Each row of a before or after table is a point. The points were changed in one or more steps. Then noise was added and the rows were shuffled. The steps act on columns, c1 being the first. What was done? A step turns or swaps two columns, mirrors them in a line or flattens them onto one, adds a multiple of one to another, or multiplies or shifts one. Angles are multiples of 10 degrees, from the lower column toward the higher: turns from -170 to 170, lines from 10 to 170 but not 90. Use the fewest steps. Two steps may share a column if one is a turn and the other turns, adds or multiplies; they go together, in the order done. Otherwise the lowest column goes first.

Before (13 x 2):
.20; -.38
.02; -.65
.24; -.08
.66; .67
-.11; -.60
.16; .29
.68; .20
-.11; -.53
-.12; -.13
.18; -.02
-.12; .20
.36; .56
.63; -.05
After, 13 rows:
.20; .05
.66; .39
.16; .34
.01; -.64
.62; .10
.23; -.02
-.11; -.52
.63; .86
-.09; -.59
.19; -.36
.36; .66
-.15; -.16
-.14; .14
Steps: add 0.3 times c1 to c2

Before (12 x 4):
-.39; -.10; .07; .08
-.34; .36; -.05; .36
.16; .36; .29; .12
-.21; .37; -.22; -.03
.12; .14; .48; -.12
.15; .02; .12; .25
-.35; .10; .08; .04
.45; .24; -.34; .15
-.59; .29; .07; -.12
.31; -.01; -.09; .25
.47; -.04; .12; .02
.31; .19; .29; .30
After:
.47; .34; .10; .90
-.56; .15; -.01; .64
-.32; .10; -.40; .57
.49; -.03; -.11; .84
.20; .42; .28; .50
.25; .14; .12; .85
.70; -.01; -.42; .75
-.63; -.04; .13; .70
-.97; .24; -.12; .46
-.53; .24; -.30; .95
.26; .44; -.01; .73
.75; .05; .14; .63
Steps: multiply c1 by 1.6; turn c2 and c3 by -40 degrees; shift c4 by .60

Before:
.41; -.08; .50; -.04; .07; .13; -.02; -.11
-.15; -.07; -.08; .08; .26; -.05; -.29; -.04
.09; -.24; .11; .30; .01; .07; .28; -.04
.36; .01; .24; -.22; .29; .06; .02; -.36
-.06; -.11; -.07; .22; .03; .21; -.10; -.21
.13; -.18; .02; .12; -.04; .06; .03; -.11
-.06; -.06; -.18; .21; .21; .09; -.18; .01
.13; .37; .17; .15; -.15; -.03; .31; -.22
-.24; -.15; -.16; .09; .13; .10; -.09; .15
-.09; -.05; -.05; .07; .16; .28; -.03; .13
-.12; -.11; .20; .22; -.12; .08; .26; -.21
.00; -.02; .00; .08; -.23; .05; .19; -.03
After (12 x 8):
.00; -.03; .00; .01; -.23; .05; .58; -.13
-.14; -.05; -.06; .01; .25; -.04; -.89; -.15
.08; -.16; .14; .00; .01; .06; .85; -.14
.14; .25; .17; .00; -.16; -.03; .93; -.32
-.24; -.11; -.17; .00; .14; .12; -.27; .06
.37; .02; .23; -.02; .29; .06; .06; -.46
-.10; -.03; -.05; .00; .16; .28; -.11; .03
-.07; -.05; -.17; .00; .21; .09; -.54; -.09
-.06; -.10; -.06; .00; .04; .20; -.30; -.31
.13; -.13; .02; -.02; -.04; .05; .10; -.21
.41; -.05; .51; -.01; .06; .13; -.06; -.19
-.12; -.08; .19; -.01; -.12; .07; .76; -.31
Steps: multiply c2 by 0.7; multiply c4 by 0; multiply c7 by 3; shift c8 by -.10
